Each point is reached from the start by the listed moves, each made once or not at all, plus a little noise. Say if it took an odd or an even number of moves. Then give how often each move was made.

Moves:
(1): [ 27 -50]
(2): [30 60]
Start: [-30 -10]
Points:
[-29  -8] -> even (0, 0)
[-1 46] -> odd (0, 1)
[  0 -59] -> odd (1, 0)
[28 -1] -> even (1, 1)

Moves:
(1): [ 19  13   6 -24  11  11]
(2): [  8   7  -8   9 -20  19]
(3): [-14 -21  21   3  -5  -9]
(4): [16 14  5 17  9 11]
(5): [-8  3 -3  2 16 18]
(6): [ -2 -32 -10  16   3  11]
Start: [ -6   2   4  -1 -10   0]
Points:
[ 11 -16   1 -11   4  21] -> even (1, 0, 0, 0, 0, 1)
[10 24 -3 28 -6 48] -> odd (0, 1, 0, 1, 1, 0)
[  6 -31  13   3 -21  31] -> even (1, 1, 1, 0, 0, 1)
[29 42  5  3  5 60] -> even (1, 1, 0, 1, 1, 0)
[ 2 19  6 18 16 27] -> even (0, 0, 0, 1, 1, 0)

Moves:
(1): [  1   3   2 -18   8 -11  -2   0  18]
(2): [  5  27  -6   0   2 -13   6   1 -14]
(3): [ -4   0  38   1  -9 -15  22  11  -3]
(4): [14  1 13 17 17  2  0 -3 -3]
(5): [-10   1  10 -19  23  15  -8  -5  -2]
(6): [  7  17  11   5 -12   8 -20  -8  10]
(7): [-3 -2  0  0  3 15 15 -7 10]
(8): [  6   4   4  -6 -12  15   2   1 -12]
(9): [-10  11   3   1  -8  -3  -7  24  18]
Start: [-7  6 -7 13  5 -1  2 -1 -9]
Points:
[ 11  32  34  -8  30  28 -26 -15   1] -> odd (1, 0, 0, 1, 1, 1, 0, 1, 0)
[ 19  41   7   5  18  -7  10  -1 -20] -> even (1, 1, 0, 1, 0, 0, 0, 1, 0)
[-29  46  41 -21  23 -13  29  23  19] -> even (1, 1, 1, 0, 1, 0, 1, 0, 1)
[-11  12   5 -12  16  30  -4  -5 -22] -> even (0, 0, 0, 0, 1, 0, 0, 1, 0)
[ 5 60 13 37  7  7 -5  6 11] -> odd (0, 1, 0, 1, 0, 1, 1, 0, 1)
[ -5  40  13  -6 -15  24 -12   8  35] -> odd (1, 0, 0, 0, 0, 1, 1, 1, 1)
[ -9  50  47 -18  18  -2  15 -11  10] -> even (1, 1, 1, 0, 1, 1, 1, 0, 0)

Moves:
(1): [11  5  2 -6 -3 17  4  1 -3 -1 11  6 -6 -2]
(2): [ 13  12 -15  -9   4  -2  -8   4   8   7  -8   4  -9  -5]
(3): [  2  12   4  -3  -9 -10  -6  -7  15  -2   6  11   7   0]
(4): [  4  -4   0   7 -13  -2   6   1   6  -4   6  -5  -6   5]
(5): [ 6  6  4  4 13  1 -4 10 10 -7  6  1  7  8]
(6): [-4 14 -9 -1  2 11  0 -8  6  0 -9  3  0 16]
(7): [ 5  8 -6  3  5 -4 11  0  6  9  3  9  1 -3]
(8): [-5  7  0 -5 -1 -2  1 13  2  1 -2 10  2  2]
(9): [  8  -7 -10 -13   1   9   3   4  12  -4   1   4  12   1]
(10): [ -2 -10  -6   0  -5   4 -10   4  -1  15  10   4  -1   5]
(11): [-13   7 -14  -6   5   0   1  -3 -12  -6  12  -5  -1   1]
(12): [ -8  -8  -1  12  -2   2  -5  -5   0  -5   3   2  -4 -11]
(13): [  4   0  -4  10  -6  -3  -5   5 -14   0  -4   0  12   5]
(14): [  5 -10   0   3   7  -7  -2  -7  -4  -2  -3   8  -7   3]
Start: [ -3   3  -6 -10  -9  -4 -12  -9 -11  -6  18   8  -1  -8]
Points:
[  7  -4 -25  -3 -20 -16 -24  -4   5   4  31  60  21  -4] -> even (0, 0, 1, 0, 0, 0, 1, 1, 1, 1, 0, 1, 1, 1)
[ 24  32 -28  -3  -6 -12 -10  26   5  -1  18  28   3   3] -> even (0, 1, 0, 1, 1, 0, 1, 1, 0, 0, 0, 0, 1, 0)
[-18  28 -26   4   2 -14 -33 -10  -6 -27  24  39  15  14] -> even (0, 0, 1, 0, 1, 1, 0, 1, 0, 0, 1, 1, 1, 1)
[ 15  34 -31  -4   9 -16 -25 -20  30  -5  11  46  -9   4] -> odd (0, 1, 1, 0, 1, 1, 1, 0, 0, 0, 0, 1, 0, 1)
[ 16  -4 -12 -14   1  23 -15  -1   9 -22  39  22   8 -14] -> even (1, 0, 0, 0, 1, 0, 0, 0, 1, 0, 0, 1, 0, 0)
[ 17  32 -39  -6 -25  12 -29 -16   9  17  28  48  -1  -1] -> even (1, 1, 1, 0, 0, 1, 1, 0, 0, 1, 0, 1, 1, 0)
[ 24  24 -51 -21  -7 -22 -22  13  16  -1  48  52  18  15] -> odd (0, 1, 1, 1, 1, 0, 1, 1, 1, 1, 1, 0, 1, 1)

Moves:
(1): [ 0  3 -1  2 12  1  0  3 -3 -9 -4 -2  3  3 -8  4 -1  6 -5  3 -5 -7  7  1
 -4]
(2): [  7  -6  -2   7  10 -15   9  -9   7   1   0   8  -6   2   6  -2  -5   6
  -5   3  -4   5   1   3   7]
(3): [-1  3 -4 -4 -1 -1  1 -1  6 -4  7  0 -2 -3  1  6  3 -6  7  4 -6 -6 -5  6
  3]
(4): [-13   4   0  -5  10  -6  -2  -5  -3   4  -5  -5  -2  -2   0  -6   9  -4
  -2  -5  -4   3   3   0   6]
(5): [-4  4 -7  1  2 -5 -6  2  1 -1  4  2  6  0  3 -5 -6  6 -1  5  1  2 -5  0
 -6]
(6): [-2  1  4  6  6  1 -8 -3  4 -2 10  1 -2  8 -3  0 -2  6  1 -9  1  8 -2  0
 -4]
(7): [-6 -1  2  2 -2  4  6 -5  5 -1  0  1  0 -6  0 -1 -4  0  3  7  8 -6  4  0
 -1]
(8): [ -1 -10  -2   8  -6 -18  -2   0  10 -11  -4   4   4  -5  -5   5  15  13
   3   1   2  -2  -5   3  -3]
(9): [13  0 -3  0  9 -3  4  0  6 -2 -2 11 13 -7  1  6 -1 -7 -6 -7 11  0 13 -4
  2]
(10): [ -1 -13  -1   9   7  -1   7  -5  -5   6  -4 -15  16   2  -1  -4   1  -2
  -1 -10   4 -17   3  -1  -3]
(11): [-6 -5  0  1  8  0 -1  5 -3 -2 -4  4  2 -3  7 -2  9  2  0  0  1  4 -4  7
 -3]
(12): [  7   1  -7  10  -7   4  -3   9   4 -11 -15  -1  -7 -15   0 -10  -5  -9
  14   1  -1   6  -2   0   4]
(13): [ -4  -3  -2 -10  -1   1   4  -4   3   1  -7   4   1  -2   2  -1   2   1
  -5  -6  -8   5  -1  -1  -9]
(14): [-8  8 -7  5 -6 -1  5  0  3 -9 -4  0  2 -2  0 -2  1 -4  0  0  2 -4 -8  0
  1]
(15): [ -8   3   4   0   0 -10  -2   2  13  12  -7  -6  -2   4   7   5  -7  -4
   6   0  -3 -10  -1  -5   4]
(16): [-8 -3 -8 -2 -4 -2 -2 -6  0  1  1  4 -8  5  8 10 -2 -7  0  2 -4 -3  7  9
 -1]
(17): [ -1   1  -2  11   0 -12  -1   4  -2   6   6  14  -6  -8  -1  -8   3  -1
 -10   2   3  -9   3  -5 -13]
(18): [ -6  -2   5   8  -4   0  -3   9   2   7   2   7   5  -3 -11   6  -8   0
   3   4  -8   0   3   4  11]
(19): [  3   2   7   0 -13  10   4 -11  13   3  -7   0  10   5 -10  -7  -1   3
  -6   7   2   1   7   9  -6]
(20): [ 3  0 -2  0 -8  3  4  1  2  2 12 -4 -1  0  7 -2 -3  6 -7 -1 -5 -1  5  2
  5]
(21): [ -5   6   4  10  -2  18   0 -10   7  10  -3   3   9  -7   2  -3  10   3
  13   3  -4   6  -1 -12  13]
(22): [-3 -8  7 -1  0  8 -6  2  3 -7 -2  0 -1 -1 -4  3 -4  0 -6  8  1 -2 -5 -2
  6]
(23): [ 10   1 -12  -9   4   6   4  14   3   9  -3  -2  -6   4 -15   5   3  -2
   1   3   4  -5  -1   4   4]
(24): [ 5  8  0 13  0 -5 -3 -8 -5  6  6 -7 -5 -4  1  7 -1 -2 -7 -3  5  4 -6  1
 -5]
Start: [  3  -1   0  -4  -9  -7   0  -1   4 -13   4  -1 -11   0  -4   2  -6  -6
   4  -3   3  -4   6  -1  -7]
Points:
[-20  20 -28  20  -6  16   0  -7  26  -9  -7  -3 -13 -32   2 -17   6  -6
  13  -7   4  18  -9  -2  -1] -> even (0, 0, 0, 1, 1, 1, 1, 0, 0, 0, 1, 1, 1, 1, 0, 0, 0, 0, 0, 1, 1, 0, 1, 1)
[-20   7 -12   8 -26  28  -6  -2  45  -3 -19   8  -7 -23 -31   1 -11 -22
  28  36  -8  -6  10  17  27] -> odd (0, 0, 1, 1, 1, 0, 1, 0, 0, 0, 0, 1, 0, 0, 0, 1, 0, 1, 1, 0, 1, 1, 1, 0)
[  4   6 -42  48 -43  -9   8 -11  44  -9  -2  -2   3 -30 -12  -6  11 -10
  12   9   5 -31   1  15 -14] -> odd (0, 0, 1, 0, 1, 0, 0, 1, 0, 1, 0, 1, 0, 1, 0, 1, 1, 0, 1, 1, 1, 0, 1, 1)
[-12   4 -20  24  22  13 -24   7  22  -6 -18  20  -5 -28 -21  16   0 -16
   4  -7  -7  18  12   8   6] -> even (1, 0, 0, 1, 1, 1, 0, 0, 1, 0, 1, 1, 1, 0, 0, 1, 0, 1, 0, 0, 1, 1, 1, 1)
[-31 -10 -22  26  15  -2   7   6  43   0 -18  -5  -8 -21  -1   6 -16 -12
  26  22 -21 -34  15  13  39] -> even (1, 1, 1, 1, 1, 0, 1, 0, 0, 1, 1, 1, 0, 0, 1, 1, 0, 1, 0, 1, 1, 1, 1, 0)
[-33 -17 -18   3 -20  -1  14 -12  51  -8 -24  -9   2 -12 -12  26  10 -12
  26   9  -1 -47  -4   1   5] -> odd (0, 0, 1, 0, 0, 0, 1, 1, 0, 1, 0, 0, 1, 1, 1, 1, 0, 0, 0, 0, 1, 1, 1, 0)
[-20  -4  -3  23 -15  -2   5 -17  21 -12  -9 -27   6   9   2  13 -15  -7
 -24   3   1 -40  13  18 -13] -> even (1, 0, 0, 0, 0, 0, 0, 0, 0, 1, 1, 0, 0, 1, 1, 1, 0, 0, 1, 1, 0, 1, 0, 1)
[  3  -1  -5  33  -9 -30   3 -26  60  -7  15  12   3 -31  16  23  -7  10
   3  16  10 -14   3 -11  17] -> odd (0, 1, 1, 0, 1, 0, 1, 1, 1, 0, 0, 0, 0, 0, 1, 0, 0, 0, 0, 1, 1, 1, 0, 1)
[ 23 -11 -25  23 -29  -8  10  -1  41 -27 -25  -6  24 -24 -25  -2  -7  -4
 -16  -8  22 -16   2   8 -15] -> even (0, 0, 0, 0, 1, 0, 0, 1, 1, 1, 0, 1, 1, 1, 0, 0, 0, 0, 1, 1, 0, 1, 1, 1)
[-22  -7  -9  39  -2   2  -2  -6  31 -14  -6  -7  22 -17 -45  13  -2  15
   3   3   6 -22  -7  -3  -7] -> odd (1, 0, 0, 0, 1, 1, 1, 1, 0, 1, 0, 0, 1, 1, 0, 0, 0, 1, 0, 0, 1, 1, 1, 1)
[-21 -17 -10  40   4   6   5 -30  43 -24 -17  22   2 -22  -4 -19  -8   1
   5  17  -8 -17  14  12 -24] -> odd (1, 1, 1, 0, 1, 1, 1, 0, 0, 1, 1, 1, 1, 0, 0, 1, 1, 0, 1, 0, 1, 1, 0, 0)

Moves:
(1): [ 18   6  -5  -3  -4 -10   1  15  -4  -5   5   1 -12  -9  -9  -2  -7  -8
   4   0  -4   4  -8  -2   5]
(2): [  0   6   5  -3  -1   3   6   2 -10  -5   8   3  -8  -9  -9  -1   0  -4
   3   9   3   1  -6   1  -3]
(3): [  0  -2   6  -1  -9 -11  -9   1  -4   9   9  -4   1 -21  13   1  11   8
  10  -7  -2   6  -3 -12 -13]
(4): [ 5  4 -6  8 -5  1  2 -9  0  2  5 -2  6  6 -1  3  7  4 -3 11 10  3 -2 -2
  1]
(5): [ -4  -4 -10   4  12   6   0  -3   5  -4  -2   6  -8 -11  -1  -3  12  -2
   5  -2   2  -1  10   0   1]
(6): [ -1  -2   4   5  -1   1   2  -5   0  -6 -14  -7 -10   1  -3   2  -3  10
   4  -3   6  -4  -5  11   2]
(7): [ -2  -1  -3  -4  -3 -10   8  -2  -6  -3  -7  -3  -3   5   6   3   1   5
  -3  -2  -2  -1   2   5   0]
(8): [  4  -2   3   2   0   2   7   8  -7   7  -4   0  -3   0  -1  -2  -4   0
 -10  -5   2  -5   9   4   1]
(9): [ -1  15  -4  -6 -11  -4  -3   2   7   3  -7   1 -14  -6   8   5   8  12
 -15 -11   7  -4   3   8 -12]
(10): [  7   3   3  -5   1  11  -2  -2  -9   3  11  -2 -10   7  11   8   8  -6
 -18   9  -7  -2   2   5   6]
(11): [ 14  -4  -1   7   6  -7  -6  -2   5  -1   7  -3   4  -3  -2 -13 -16  -1
  -3 -10  -9   7   2  10 -13]
(12): [ -1  -7  -7   5 -10  11   4  -1   8   0  11   0 -10   2   6  -8  -5  -6
   1  -3   6   6   4   9  -8]
(13): [ -3  -4  -8  -7   5   2  -7   0   1  -5  -3   1   7  -9   9 -10  -7  -4
   0  -3   4  -2  -4   4   7]
(14): [ 1  5 -5 -5  3  0  3 -2 -1 -2  5 -6  4  8  1  1  1 16  7 -3  3  2  5  1
  1]
(15): [-10 -13   1  13  -1  -1  -1   5   0 -11  -5  -3 -10   4  -3  -4   2   6
 -11   2   0   4  13 -10  -5]
(16): [-11  -1   2  -1  -5  -7  -2 -11   5 -16  -2  -9   0  -1  -2   9   8   1
  -4   6  -2  11   0  11  24]
(17): [ -8  -7   0   1  -9  -2  -2   4  -4  -2  -2 -11  12   7  -4 -12   9   1
  10   9  -7   2  -1   5  -7]
(18): [  1  -8  -7 -17  -4   3  12  -2   4  12   3  -5  -3   0  -4 -11  -2  11
   2   3  13   8   0  -2   2]
(19): [-2 -7 -4  0 -4 -2  8 10  4 -7  5 -9 -7 -7  4  0  2 -2  1  6 -4 -7  1 -1
 -1]
(20): [  0   8   8 -11   1  -2  -1   3   4  -1   5  13   6  11  15  -7  14   2
   4  14  -8  -6  -2  11   5]
(21): [ -5 -11  -4  -4   8  -1  10   8   1  -1   6   2   5   0   9   1  16   5
  -4  -2  12  -1  -5  10   3]
(22): [ -3   9   4  -7   2   6   9   0   5  -7  -4  -2   0   7  -4  -8   5 -10
   6  -1   8   3   1   6  -1]
(23): [  3  -4   8  -5   1   6  -1  -1  -1   1   4   4   5   5  -4  -4   7  -2
  -5  -4  -1 -12   4  -5   1]
(24): [  1  -6   6  -8   3 -13  -3   3   3   1  -1   2  -2   2  -2   4  -3  -3
  -2  -1   9  -8   1   3   9]
Start: [-11  -3  10   6  -3   7   8  -2   2  -8  10   2   5   5   3   9   3   0
   9  -5  -3  -6   4   7  -6]
Points:
[-13 -23  -9  11 -15   0  34  18 -16 -35  16 -38 -24  10  25 -10  25  41
 -32   1  17 -16  18  53 -27] -> even (0, 1, 0, 1, 0, 1, 1, 1, 1, 1, 1, 0, 1, 1, 1, 0, 1, 0, 1, 0, 1, 0, 0, 0)
[ -5  -1  10   0 -19  15  -2   3 -11   0  26  -9 -10  -1  36   8  37  35
 -33 -15  14 -18  29  -1 -20] -> odd (0, 0, 1, 1, 0, 0, 0, 1, 1, 1, 0, 0, 1, 1, 1, 0, 0, 0, 0, 0, 0, 0, 1, 0)
[  3  -4  16 -12 -14   4   6  28   8 -46  11 -13 -23  13  20 -37  24  -2
 -11   2 -18 -22  11  48 -20] -> even (1, 0, 0, 0, 0, 1, 0, 0, 1, 1, 1, 0, 1, 0, 1, 0, 1, 0, 1, 1, 0, 1, 1, 0)
[ -9 -36  18 -13  -1  -6  16  19   6 -17  37   5 -10  11  60 -26  22  -4
 -19 -17   9  -7  24  52 -17] -> even (0, 0, 1, 0, 0, 0, 1, 1, 0, 1, 1, 1, 1, 0, 1, 0, 0, 0, 0, 1, 1, 1, 0, 1)
[-33 -48  -3 -23 -10  37  46  25  -6 -20  55 -26 -21 -10  27 -41  58  10
   8   4  29  -5  34  20 -23] -> odd (0, 1, 1, 0, 1, 0, 0, 1, 0, 1, 0, 1, 1, 1, 1, 0, 1, 1, 1, 0, 1, 1, 1, 0)

Moves:
(1): [ 2  4  3  1 -2 -3 -5  0 -6 -3  7  0  4 -9  4 -4  0  6 -2  3 -2  3 -4  4
 -6 -4]
(2): [  6  -1  -7  -3   2   4 -14   1   0   9   7  -3  18   6   8  -2  -8  -3
  -4  -7  -3   5   2  -2   0   5]
(3): [  5  10  -7   0  -3  10   9   4  -5  -1  -4   2   8   8   7   4  -7   0
   3  -5   9  -3  -4   1 -15   3]
(4): [  7   1   6  -9  11  -4   8  -1   0   5  -3  14   5  11 -11  13  10 -23
  20   8  13  -1  14  10   0   7]
(5): [ -5   2  18  -1   0   6 -12   1  -3 -12  -7   4  -8 -12   5  -8  10 -18
   8  -1  -7  -4   8  -5   5 -10]
(6): [  9   5  -7  -1   2  -2   2   5   0   6  -9   5 -11  -1  19  -3  -6  -5
  -7   4  -2  -4  -7  -7   4  -1]
(7): [-10   3  -3   8 -15   5 -16  14  10  -2  14 -11  13   5  -7   6   5  -3
   8   7  -9  -7   4   6 -12   4]
(8): [ -5  -6  -7  -9   2  17  -2   4  -7   9   3  -1 -11  -7  -5  -6   0   9
   5   2  -4  -7  18  12  22 -10]
(9): [ -3  15  10  10 -11   0 -21  -7 -19   6   5  -4   3   1 -15   5   4  13
   2  17  12  14  -1   7   3 -16]
(10): [ -9   7  -2  -3   4  -6 -14   4 -10  21   7  -7   0  -2  16  -9  -7   6
   8 -11  16  -2  -3   1  -1  10]
(11): [  3  -2  -5  -8 -13  -1 -15  -1  -8   9   2  -4  14  -7  -7 -21   5  -5
   9  -3  -7   6   1   3   5  -9]
(12): [-12 -16 -13  -4  13  -1  -6   4  16 -18   9   0 -10   1  12 -13  -5  -4
   8   5 -13 -13  12   3   3   0]
(13): [-1  6  2  8  0 -1 -7 -7  6 -9 -2 -2  1 -5  4  2 -3  0 -5 -3  7 -8 -6  7
  2 -1]
(14): [  6  -7   2  -8  19  -4   5   0   0  14  -7  -5   1  -2  -7  -2 -14  -5
   9 -11  -8 -10  -6   2  -6   5]
(15): [ -7  -6  -5   2   6 -13  -5   6  10   2  -5   0 -12   2  -5   0  -5   6
  -5  -6   8  11  -6  11   1  -4]
(16): [  1 -12 -20  -8  15   0 -13   5   6  15 -12  -6   0   6 -18   8   5  19
  -4  -9  -1 -11  -3  17  15  -9]
(17): [ -7  -1  -6  11   4   0  -3 -11  -2  -7   3  -1   4  -7   4   0   1  -4
  -5   5  -3   8  -4   8   4  -7]
(18): [ -1  10 -10 -12  -5  -5   8   1  -1 -11   4 -13 -13   8   3  -6   4  -2
  -4  -4   0  -1  -9   5  -4   3]
(19): [-2 -2  3 -1 -2  2 -2 -3 -2 -7 -8  3  1 -3  1  4 -1 -6 -2  1 -7 -5 -6 -2
  3  5]
(20): [ 10   1 -10   1   8   5   8  -6   5 -18   9  -4   5   6   5   1   9  -5
   5  -7 -12  10  -8   0  14 -11]
(21): [ -4  -3  -8  13   0   2  -4 -11  -2  -9  -7   7   2   4   5   1   4   1
   4 -16 -14   3  -3   0  -9  -8]
(22): [  1  13 -14 -24  -8   0  -5  -5   2  -4  15 -14  30   7  13   0   0  -4
   7  -7 -23   2  -3   7  -4  -7]
(23): [  5  -1  11  -1  -4   8   6 -11   7   7   1  10   7   1   2   2   7   9
   5  -1   6   0 -12   1  -4 -10]
(24): [ -6  12   5  10   7   1  -2  -8  -4  13  -2   9  10 -11  11 -13  -3  18
 -19  -5  -6   1 -13  -3   7   7]
Start: [  1   4 -11 -10  -4  -2   6  13  11   5  -6   0  14  -2  -8 -14 -14  -3
  -2  -3   1  -4  10  -1  -2   2]
Points:
[ 10  41 -30   0  20 -20 -49 -34 -15  33  -5   5  54 -11  29 -45 -19  -3
   8 -41  -3  27 -60  45  11 -28] -> odd (1, 1, 0, 1, 0, 1, 0, 0, 1, 1, 1, 0, 1, 1, 1, 0, 1, 1, 1, 1, 1, 0, 1, 1)
[  7  45   0 -23  -7 -13 -17 -10  -1  30  -6  23  52  -4  11 -10 -10  11
  -2  10  -1  16 -28  26   1 -23] -> odd (1, 0, 0, 1, 0, 1, 0, 0, 1, 0, 0, 0, 0, 0, 1, 0, 0, 0, 1, 0, 0, 1, 1, 1)
[  8   4 -17 -26   7  19 -60   2  10  16 -10  10  51   7 -21 -24   3 -17
  40  -2  17 -20  21  41  12 -39] -> even (0, 1, 1, 1, 1, 0, 0, 0, 1, 0, 1, 1, 1, 0, 0, 1, 0, 0, 0, 0, 0, 0, 1, 0)
